Each row is a point. Two turns around zero, p and q, are shown by what they do to some points. Write where each new point lands after one turn and then the other. Backwards means that the second turn is done in reverse. Each puzzle has new turns, and all numbers are rounded.
In the rows, zero is written as 128.

Turn p:
[ 86 130 110] -> [102 132  91]
[135  80 112] -> [105  84 142]
[129 135 172] -> [125 162 157]
[146 150 140] -> [153 143 137]
[144 145 107] -> [155 118 115]
Turn q:
[ 97 117 138] -> [127  94 132]
[142 148 127] -> [115 148 131]
[140 158 126] -> [105 150 130]
[157 119  84] -> [147 159  89]
[104  98 166] -> [147  88 160]
Where do these land?
p, then q backwards: [116  82 156] -> [112 169 162]
p, then q: [141 135 116] -> [142 141 126]
p, then q: [156 159  98] -> [156 170 116]
p, then q: [134 155 141] -> [113 154 133]
p, then q: [ 93 109 129] -> [112  95 112]

Turn p:
[145 150 133 148 117 160] -> [120 140 117 131 164 101]
[105 131 108 141 126  92] -> [120 113 158 152 121 153]
[109 141 114  83 154 124] -> [119 160 144 120  83 130]
[168  90 110 105 134 117] -> [149 119  82 145  94 135]
[120 169 139 104 109 154] -> [140 173 148 117 143 104]
[142  93 176 144 134 107] -> [148  72 117  99 127 123]
[ 88 115 120 145  91 163] -> [125 151 131 113 176 169]
[147 135 123 154 159 106] -> [103  95 127 148 116 110]
Turn q:
[100 141 170 164 107  96] -> [173 103 162 109 105  99]
[136  97 125  91 102 168] -> [110 103  99 134 129 182]
[113 171 136 127 127 133] -> [153 155 123 122 101 125]
[126 119  88 100 171 122] -> [ 83 160 110 110 152 121]
[159 116 154 141 131 122] -> [138 103 122 154 141 109]
[145 113 121 117  91 132] -> [110 104 133 147 113 152]
[116 140 103 156 168 123] -> [130 169 147 118 156 108]
Where do these land?
q, then p: [ 88 137 128 128 163 102] -> [153 142 153 133  84 113]
q, then p: [143  76 125 152 102 163] -> [ 92 114  84  85 139 131]
q, then p backwards: [120 143 122 145 152 166] -> [122 127 118 113  86 151]
q, then p: [167 141 122 105 152 121] -> [103 121 156 160 134 147]
q, then p: [ 82 148 156  95  96 117] -> [187 164 108 138 130 143]
p, then q: [162 130 150 142 114 123] -> [100 119 136 137 149 103]
q, then p: [134 122  93 128 118 104] -> [129 124 160 101 139 138]

Turn p:
[114 169 134 142  68 178 121 124 135] -> [153  91  84 133 145 108 188 122 124]
[120 111 146 138 116 133 122 131  99] -> [124  98 137 143 118 125 129 141 147]
[136 161 149 141 129 130 141 152 115] -> [117 138 143 124 136 116 168 142 142]
[155  99  87 132 150 113 132 132 124] -> [128 136 161 117 107 145 102 128  91]
[ 89  97 120 124 187 160 117 117 225] -> [157 178  79 119 140  63  52 126 101]
[133 129 140 101 115 130 102 137 115] -> [ 95 109 111 124 119 133 132 121 137]
[112 141 122 129 122  96 132 141 105] -> [112 137 141 159 131 150 142 131 133]
[146 123 138 134 118  99 143 128 135] -> [133 138 153 127 123 133 132 102 142]
[136 113 116 105 137 125 151 113 112] -> [125 119 145 114 147 153 106 129 124]
[138 136 128 135 139 117 118 104 115] -> [137 135 126 119 113 152 128 139 140]
Turn q:
[130 105 118 123 139 134 152 151 124] -> [142 128 121 127 149 115 144 127 100]
[145 139 190 109 170 106 142 140 123] -> [108 106 149 149 171  81 135 120 163]
[112 128 160 141 113 112 145 137 140] -> [136 123 163 142 118 103 115 127 123]
[127 134 135 157 116 126 158  94 144] -> [143 121 160 158 118 151 125 150 127]
[148 122  98 155  76  63 127 124 128] -> [142 105 149  92  65 123 154 170 124]
[132 112 115  97 133 137 122 127 108] -> [115 128 104 105 151 131 124 135 118]
[121 140  69 108 157 131 130 144 128] -> [101 140  91 127 127 143 169 115  99]
[125 113 126 114 157 134 141 117  99] -> [118 103 110 132 162 134 126 131 116]
[146 130 118 111 127 164  84 100 156] -> [125 173  95 126 128 156 111 140 163]
[111 116 152 152 101 104 115  96 146] -> [139 117 144 143  91 122  92 156 142]
[128 135 117 146 147 159 115 157 113] -> [145 130 108 125 136 138 138  83 127]
[113 162 137 123 100 168 106 149 128] -> [123 164 143 109 121 143 104  83 134]
Where do these land?
q, then p: [106 206 137 126 124 140 104  97 132] -> [171 114  63 148 144  95 132 130 146]
q, then p: [104 121 134 142 130 141 137 138 140] -> [140 123 132 125 105 143 142 139 139]
q, then p: [142 106 120 123 149 129 120 130 144] -> [129 148 145 128 128 134 136 127 101]
q, then p: [ 88 114 123 116 146 105 137 152 109] -> [127 115 145 163 118 166 106 139 135]
p, then q: [185 117 144 110 131 138 152 146 119] -> [ 93 133 135 134 157  95  91 148 125]
p, then q: [ 98 118  84 113  89 132 114 134 134] -> [157  85 101 122 126 165 121 129 115]
q, then p backwards: [180 156 136 136 136 140 154  88 120] -> [123 152 145 127 119 109 167 108  74]
p, then q: [103 107 149 106 128 125 126 125 106] -> [145 140 100 149 107 114 115 122 126]
q, then p: [182 110 113 172 124 136 113 137 130] -> [133 128 152  73 138 122 135  92 102]
q, then p backwards: [ 93 125 140 136 123  94 123 133 146] -> [124  96 130 148 131 129 102 157 133]

Turn p:
[123 119  97 104 118 135 117 114 120  89 130  74] -> [101 116 164 128 132 123 121 123  97 180 154 130]
[ 85 114 104 120 118 126  97 104 122 118 142 133] -> [113 115 135 140 138  89 137 124 132 166 105 108]
[137 145 177 155 110  95 140 157 134 124  99 164] -> [127 105  79 132 106 141 150 117 146  74 134 153]
[147 168 170 152 126 129 152 143 139 136 152 166] -> [149 151 120 123  94 130 137 111 168  74 132 142]
[127 131 131 102 149 167 163 105 107 162  92 137] -> [121 173 125 153 175 132 104 164 126 107 130 141]
[144 181 148 161 125  87 157 139 103 159 129 156] -> [153 129 104 110 118 139 133 128 180  95 115 190]
[ 92  75 106  88 137 114 132 116 141 108 154  87] -> [119 108 173 116 174 115 159 118  95 163 135  94]
[116  91  75  99 134 162 143  93 120  85 124 125] -> [ 84 143 153 149 173 132 106 112 125 174 143  91]
[110 130 125 109  94 131 102 118 163 119 137  98] -> [ 98 120 157 125 101 108 148 129  94 140 115 120]
[103 129 104 116 150 143 106 161 140 111 133 108] -> [134 142 117 107 128 106 126 107  89 158 138 113]
[166 145 151 121 178 143 140 109  86 160  74 169] -> [164 159  90 185 160 159  90 153 142 101 127 161]
[158 142 129 162 108 109 142 162 141 169 115 158] -> [134 122  94  93 107 158 116 134 148  86  98 142]
[140 111 147 137 104 137 107 155 108 132 153 119] -> [143  94 136 113 106 108 106 137 128 113 143 113]
[151 120 120 119 132 113  99 124 154 121 152 121] -> [145 115 152 130 105 143 133 109 111 141 110 112]
[122 119 136 176 136 129 122 118 143 127 134 106] -> [135 128 121 117 103 138 155 155 141 148 141 110]
Turn q:
[169 126  93 164  86 119  98 126 160 158  95 139] -> [ 89 128 119 147 122 101  82 151 143 109 176 170]
[110 112 173 115 147 117 113 147 113  96 162  73] -> [154 113 134  95 187 124 142  96  95 154 105 110]
[110  73 114 109  82 117 122 120 156 111 117 142] -> [ 87 105 152  93 113 124 121 100 124  84 152 122]
[149 151 101 107 122 122 127 149 172 143  94 157] -> [107 126 138 119 104 153 117 152 170 134 152 171]
[152 142  84 129 113 130  76 114 158 159 113 162] -> [130 114 131 152 106 129  75 139 168 112 175 155]
[103 137 142 149 144 134 149 151 121 134 172 132] -> [159 119 117 133 114 115 170 125 102 154 127 125]
[ 96 129 151 111 154  92 152 115  80 125 146  91] -> [146 131  94 123 156 167 150 109  88 131  92  96]
[165 151 105 130  92 116 125 146 119 160 107 159] -> [ 99 121 107 134  97 132  92 177 137 139 147 142]
[125 137 142 146 165 142 131 144  94  96 115 159] -> [148 125 120 130 110 105 136 132 146 136  65 130]
[102 112  79 136 100 122 119 119 160 126 101  96] -> [118 143 145 116 134 137 114 119 105  73 158 167]
[125 161 138 122 101 168 120 122 126 129 113 148] -> [126 149 162 140  93 125 100 135 129 149 123 124]
[132 113 166 127 158 159 157 131 115 130 124 113] -> [122 133 150 148 150 123 166 134 126 144  93 109]
[165 135  97 123 134 149 134 124 119 114 156 122] -> [155 145 127 117 137 113 129 164 148 120 144 105]
[109 123 168 133 143  99 153  92 135  96 151 104] -> [126 157 106 115 152 131 160  72 118 136 118 103]
[108 118 166 119 179 134 143 121  92 143 153 122] -> [154 110 120 158 146 143 166 115 118 146  91  92]
Where do these land?
q, then p: [156 133 182 156 146 165  90 156 138 176 131  92] -> [205 120  84 115 138 145 150 167 158 114 109 116]
p, then q: [129 161 124 135 146  95 109 123 125 134 169 137] -> [ 77 142 121 141 123 133 119 133 161 135 146 122]
p, then q: [ 83 135 125 128 141 107 141 121 113 134 123 108] -> [126 112 103 134 115 155 164 140 145 132 126 132]
p, then q: [102 133 121 121 118 106 121 157 123 117 123 149] -> [124 128 111 127 125 149 127 117 141  86 129 119]
q, then p: [123 158 110 129 120 136 128 111  86 105 129 132] -> [117 117 124 130  98 134  98 126 103 141 129 161]
q, then p: [134  87  97  90 123 118 173 136  93 122 129 158] -> [ 79 119 138  99 148 119 125 114  83 128 176 117]
q, then p backwards: [132 116 100 150 121 113 139 116 131 109 147 107] -> [105 131 151 125 141 142 148 163 131 136 123 132]
p, then q backwards: [ 93 152 167 136 115 153 111 117 146 160 173 126] -> [135 118 105 161 127 184 157 131 122  91 137 155]
p, then q: [144  94  75  82  97  98 129  97 120 115  82 132] -> [142  93 157 193 126 123 138 100 114  93  77 142]
q, then p: [159  91 138 172 160 171  99 121 157 140  91 144] -> [140 110  81 132 111 156 204 114 153 121 120 109]
q, then p: [137 167 145 157 128 158 137 152 164 166 128 121] -> [157 134 109  99 118 119 130 138 175  86 101 134]
q, then p: [120 115  96  70 133 126 141 133 129  82 125 124] -> [109 148 156 155 132 126 121 105  77 105 159 126]
p, then q: [131 100 120 113  90 106 141 133 113  86 117 136] -> [139 109 141 143 134 122 151  83 117  91 126 110]
p, then q: [150 149 194 153 153 140 133 119 153 147 125 127] -> [124 167 127  85 108  83 133 164 128 154 136 129]

Turn p:
[117 117 114 129 132 126 148 109 127 125 127 184 113 116] -> [109 118 109  97 143 129 135  96 101 112 128 113 142 145]
[133 130 116 117 134 102 154 114 116 144  90 114 119 135] -> [114 131 146 137 113 143 125  98 132 148 126  90 122 116]
[163 105 118 131 133 133 110 124 115  98 142 120 170 160] -> [121 122 125 167 120 121 103 142  94 130 159 163 132 107]
[118 142 172 118 146 145 121 122 119 123 129 113 119 132] -> [143 151  99 127 128 120 143 145 140 150 132 124 105 123]
[119 129 139 139 120 142 109 124 163 131 115 105 114 161] -> [105 141 126 137 141 150 136 155 153 124 111 141 114 103]
[118 142 118 115 118 123 225 146 121 112 107 158 115 118] -> [120 145 134 124 151 118 143  78 144 113 165  64 174 147]
[113 138 112 116 124 126 120 119 127 128 147 112 109 113] -> [126 139 131 114 107 124 124 119 147 122 118 142 119 148]
[148 129 204 124 117 136 117 112 128 124 143 111 127 116] -> [181 153  79 148 129 142 134 149 131 145 114 133 123 122]
[127 129 112 148 148 124 123 130 150 140 142 125 137 114] -> [125 121 145 109 114 138 123 156 118 114 127 126 130 138]
[116 106 108 106 127 128 131 139 125 143 127 134 139 107] -> [124 128 152 127 121 105 138 117 110 128 108 127 140 144]
[117 105 121 169 114 127 118 147 115 137 145 109 138 117] -> [129 104 137 142 135 117  95 159 135 127 110 131 133 154]
[114 123 119 133 132 146 120 157 115 126 118 117 116 124] -> [116 116 141 133 139 111 140 138 146 144 129 133 123 146]
[128 140 137 145 113 151 113 123 124 137 116 107 134 104] -> [143 131 133 117 135 137 117 146 144 161 114 140 139 133]
[145 143 111 113 133 140 119 136 128 138 142 154 126 182] -> [107 103 116 125 117 111 144 121 133 106 147 145 129  82]
[115 141 115 117 128  94 112 119 134 126 128 149 146 126] -> [138 129 147 107 131 126 116 107 107 108 125 133 107 117]
[157 127 132 127 130 105 110 128 138 115 128 135 127 122] -> [147 117 130 138 124 154 132 122 111 119 135 141 117 127]
Turn q:
[128 135 105 133 170 151 140 127 166 118 135  94 116 125] -> [128 144  91 157 127 117 139 159 110 135 138 146 128  91]
[149 138 114 122  99 127 119  85 124 133  98 153 152 115] -> [132 140 160  97 120 146 157 156 156 130 130 110 114 148]
[110 107 153 137 136 109 141 122 130 129 135 163 131 144] -> [118 146 114 126 129 144 127  85 142 116 123 139 125 149]
[122 144 100 149 127 135 105 119  82 125 113 129 154 124] -> [114  96 159 112 143 151 143 147 149 133 138 134 155 119]
[136 122 169 118 117 122 114 110 135 107 152 147 144 138] -> [155 145 143 117 141 127 115 101 150 113 126 145  98 135]
[113 131 122 126 135 104 132 132 149 125 115  90 110 127] -> [118 131 129 168 103 112 130 128 114 138 148 125 128 119]
[113 150 128 119 132 139 144 133 131 143 127  86 123 109] -> [115 119 117 140 110  91 114 152 134 141 132 125 137 111]
[144 107 155 137 119 136 124 119 122 155 129 150 142 143] -> [121 115 118 102 136 138 131 111 141 110 114 123  96 144]
[151 127 147 141 110  96 137 126 117 138 158 159 139 138] -> [125 140 135 119 149 148  99 109 142  95 128 108 117 154]
[117 140  98 112 155 129 124 166 136 135 125 119 125 107] -> [116 129 119 144 133 130 114 144 105 172 118 124 148 110]
[115 122 136 123 117 132 112 110 124 138 153 159 112 143] -> [135 135 124  91 121 141 113 108 123 119 143 145 122 141]
[128 133 104 103 136 142 161 137 136 113 126  93 109 141] -> [125 144 124 144 109  99 134 146  97 116 115 129 148  97]
[147 128 133 128 137 125 115 122  93 126 110 134 114 109] -> [131 116 138 110 150 122 148 118 132 139 143 101 139 125]
[133  81 138 132 104 112 120 131 123 133 150 140 139 125] -> [149 115 127 125 116 160 111  97 137 113 115 110 113 132]
[107 133 125 141 132 145 154 161 151 108 129 110 102 109] -> [146 126  94 164 120 104 124 138 112 138 122 138 159 134]
[128 154 114 143 136 152 109 150 150 119 120 111  98 150] -> [130 114 120 143 139 113 136 154  82 133 144 158 129 133]
[135 124 135 111 114 119 124 126 106 132 102 139 165 128] -> [116 122 164 116 130 134 139 122 151 135 101 115 120 134]
Where do these land?
p, then q: [114 130 145 151 106  87 150 134 147 150 130 129 126 114] -> [146 113 142 153 141 103 163 139 118 131 128 135 106 103]
p, then q: [123 118 120 133 134 124 139 111 130 157 113 139 159 123] -> [119 101 150 124 124 110 128 119 148 148 124 115 127 114]
p, then q: [113 145 126 118 120 116 116 153 121 167 104 131 130 115] -> [125 136 120 140 117 100 147 109 134 135 124  96  98 130]
q, then p backwards: [180 127 117 146 121 157 104 105 115  74 120 131 119 133] -> [138 153 162 122 134 120 115 181 169 121 123 161 146 111]
q, then p: [138 116 114 124 116 151 117 115 122  81 148 143 114 118] -> [158 123 122 138 109 137 143 121 108 140 162 139 158 117]
q, then p backwards: [113 126 118 130 143 112 134 167 124 138 130 160 141 139] -> [127  96 115 142 103 133 130  97 132 122 104 130 119 117]
p, then q: [110 140 110 122 141 113 127 146 148 154 132 129 133 103] -> [137 135 147 137 125  89 132 105 126 121 110 122 115 132]
q, then p: [146 105 152 126  95 152 127 129 131 114 146 118 140 127] -> [128 119 126 158 131 170 146 110 118 136 138 142 127 133]
q, then p: [127 125 157 130 124 129 130 129 144  95 113 113 139 131] -> [130 114 116 129 138 166 122 126 123 116 137 104 130 125]
p, then q: [147 156 167 110 117 148 137 108 143  88 154 142 128 128] -> [136 166 132 111 159 149 113 180 123 121 125 125 147 116]
p, then q backwards: [ 97 112 120 113 137 107 117 124 139 145 112 122 130 134] -> [149 123 134  97 125 119 134 135 132 138 113 125 147 152]
q, then p: [136 127 121 112 142  96 140 142 120 144 135 109 139 121] -> [135 138 139 116 131 133 112 150 142 147 107 131 108 144]
q, then p: [125 115 137 125 160 121 129 138 133 166 120 135 103 125] -> [ 99 131 136 110 100 111 107 114 140 132 108 124 120 137]
p, then q: [156 135  95 130 121 174 132 114 130  99 127 116 104 163] -> [134 144 100 114 106 166  97 141 151 139 116 167 140 146]
p, then q: [148 127 117 125 110 141 113  94  98 103 129 126 110 161] -> [134 133 111  97 107 175 126 142 135 142 153 140 137 140]
p, then q backwards: [105 139 134 149 146 119 112 135 128 154 146 116 139 130] -> [149 141 128 113 101 150 128 121 134 148 136 112 143 121]
p, then q backwards: [ 99 131 128 133 142 128 152 133 104 144 116 118 123 112] -> [140 139 145 109 115 115 135 131 119 149 110 135 124  99]

Turn p:
[117 167 138 129 110 145 131 117 123 162 145 123 114 111] -> [111 129 120 170 120  95 132 141 144 140 123 111 113 136]
[122 105  89  94 131 113 111 123 119 168 133  96 142 115] -> [ 91 104 106 139 128 123 107 146 105 139 133 166 148  96]
[114 142 122 172 182  91 166 127 126 109 103 162 110 123] -> [176 145 127 109 152 117 179 130 126  78 112 109 129  94]
[137  99 144 104 113 124 110 103 108 148 162 135 110 108] -> [126 118  99 131 118 128 139 150 126 182 126 156 116 140]
[122 116 129 160  90 137 123 111 153 154 131 137 113 122] -> [128 135 163 141 117 113 132 167 140 132 137 147 104 143]
[ 88 151 152 177 124  87 133 106 134 103 121 139 146 111] -> [140 107 178 124 145 120 182 137 116 123 109  89 117 118]
[124 141 135 134 123 116 169 102 183 118 162 122 135 114] -> [136 146 169 172 122 145 160 126 153 141 106 134 151 115]
[106  88 119  93 120 184 109 130  97 142 143 135 129 120] -> [109 146  93 131 126 152  84 146 103 166 144 133  91 125]
[ 99 143 148 132 111 105 133 151 163 137 136 113 101 107] -> [128 122 149 167  91 115 165 119 114 120 146 129 124 128]
[116 134 124 148 116 115 130 144 128 142 172  99 123 142] -> [105 142 139 151 119 109 139 126  97 126 105 143 140 152]
[171 108 106 108 121 145 120 150  97 107 117 136 155 111] -> [139 133 111  91 138 132  83 125 123 156 155 119 162 129]
[127 124 114 112 110 142 127 111  96  99 113 120 105 139] -> [143 114 109 112 101 142  97 144 124 128 106 110 122 135]
[142 102 149 121 152 188 114 118  93 130 115  90 102 118] -> [104 154  93  89  90 118  96 114 141 152 117 127  88 111]
[177 151 107 116 178 128  94 158 139  73  80 163 161 184] -> [131 121 110  64 172 176 111  88 159  64 156 104 167 151]
[157 149 144 119 138 101 151 168 161 130  88 148 172 196] -> [153 105 153 131 178 136 111  60 149  73 146 146 147 150]
Turn q:
[141 148 133 138 136 132 108 163 116  89 118  88 148 135] -> [116 126 148  95 137 145 130 124 176 154 141 140 108 106]
[124 119 142  97  73 111 127 148 119 142 139 186  96 152] -> [112 155  96 127 108 146  89  79  84 128 122 125 158 154]
[136 128  97 115 187 146 119 162 106 120  93 119 105 145] -> [113 160 162 120 174 146 167 122 129 142 107 138  90 141]
[119  88  82 168  78  97 154 133 166 136 150 130 125 129] -> [133 138 105  97  74  71  95 140 105 108  99 109 106 122]
[118 132 130 144 178 118 116 127 150 115  91 114 163 126] -> [127 131 170 159 123 126 149 152 148 147 129 141 100  95]
[106 145 141 108 105 144 101 107 129 153 193 188 118 147] -> [115 127  88 156 104 165  94 140 122 105 118 133 175 188]
[135 133 109  94 142 138 140 133 123 128  94 113 167 147] -> [100 107 171 119 135 149 147 134 104 139 135 119 111 114]
[109 119 132  97 111 102 150 101 112 114 166 158 110 155] -> [165 134 110 122  94 168 118 118  94 119 125 112 146 157]
[145  87 167 161 139 135 151 118 132 165 180 141 145 109] -> [124 121  76 151  95  95 174 139 146 115 127 100 164 131]
[116 179 132 117 150 152 155 152 132 107  94 118 119 127] -> [125 142 144 132 185 161 115 140 132 145 133 108 112  97]
[147 161 116 138 148 139 121 133 123 135  88  57 116 144] -> [124 123 147  89 181 127 149 153 133 136 135 170 109  91]
[164 117 153 171  92 155 114 102 118 160 128 148 117 116] -> [121 109 104 132 138  76 125 117 135 133 111 142 192 136]
[ 90 141 115 126 150 144 123 139  87 114  90  98 140 116] -> [135  95 142 134 166 145 136 123 137 162 124 136  76 125]
[113 106 162 134 131 101 118 118 147 153 142 118 124 112] -> [140 133  96 156 102 109 140 131 127 118 154 148 127 120]
[135 133 110  85 111 175 113 136 142  90  98 103 107 116] -> [119 134 169 101 176 121 100 127 125 141 173 120 114 155]
[142 130 116 120 119  89 132 114 133 141 163 152 142  81] -> [138 112 122 147  98 120 120 105 137  65 127 113 133 126]
[136 108 140 163 126  97 134  90 142 113 148 146 132 119] -> [170 130 127 140  85 103 129 132 141 119 116 123 153 121]
Where do these land?
q, then p: [ 92 153 100 111 157 108  80 111 151 119  88 111 107 158] -> [155 152  89 118 141 112 155 119 147 122 163 104  87 178]
p, then q: [168 129 141 123  94 134 108 130 104 160 144 122 140 150] -> [113 149 131 144  88 142 134 137 100 131 105 168 126 140]
q, then p: [ 96 134 147 133 126 147 113 149  98 144 109 128 134 110] -> [119 150 124 122 137 125 142 164 126 106 123 156 106 108]
p, then q backwards: [130 147 147 124 115 138 146 138 138 131 113 157 109 140] -> [111 119 129 122 143 119 122 119 126 107 144 131 116  90]
q, then p backwards: [106 109 154 116 108 131 117 120 145 131 135 139 149 107] -> [127 146 129  98  97 136 120 152 132 144 123 121 116 112]
p, then q backwards: [121 142 157 186 116 160 104  81 119 124 125 119 145 136] -> [135 116  65 146 148 165 127 164 133  99 119 122 149 131]
q, then p: [134 137 120 120 147  99 147  93 110 135 131 135 146 129] -> [157 142 144 100 119 123 103 118 135 155 127 120 125 122]
q, then p: [121 144 100  98 120 122 179 180 178  93 147  84 103 110] -> [ 87 134  73 150  52 140 149 111 125 133 121  97 165 138]
p, then q backwards: [152 117 113 153 118 109 141 129 119 178 148 145 112 145] -> [125 118 120 155 138 141  92  99 143 154 122 115  88 124]
q, then p: [142 134  75 127 101 156 134 177 138 126 107 135 139 101] -> [102  87 112 122  89 151 166 118 109 111 116 126  98 104]
q, then p: [118 124 127 128 164 100  97 124 127  83 180 144 179 133] -> [138 146 190 153  90 139 101 124 158 130 146 137 109 171]
q, then p: [115 150 126 107  92 149  86 116 125  92 135 108  61 108] -> [ 92 132  81 110 160 172 152 123 159 114 128 148 145 173]
p, then q: [135 103 186 148 111 104 161 136 134 111  78  97  97 108] -> [157 126 121 114 114 100 119  82  96 101 169 127 190 118]
q, then p: [148 122 112 116 184 135 138 129 138 158 122 145 132 125] -> [158 145 148 128 124 114 135  98 117 109 102  94 117 111]
p, then q backwards: [142  74 115 131 167 126 169 108  97 136 158 151 168 161] -> [123 177 122 154 131 128 127 136  99 135  88 123  56 162]
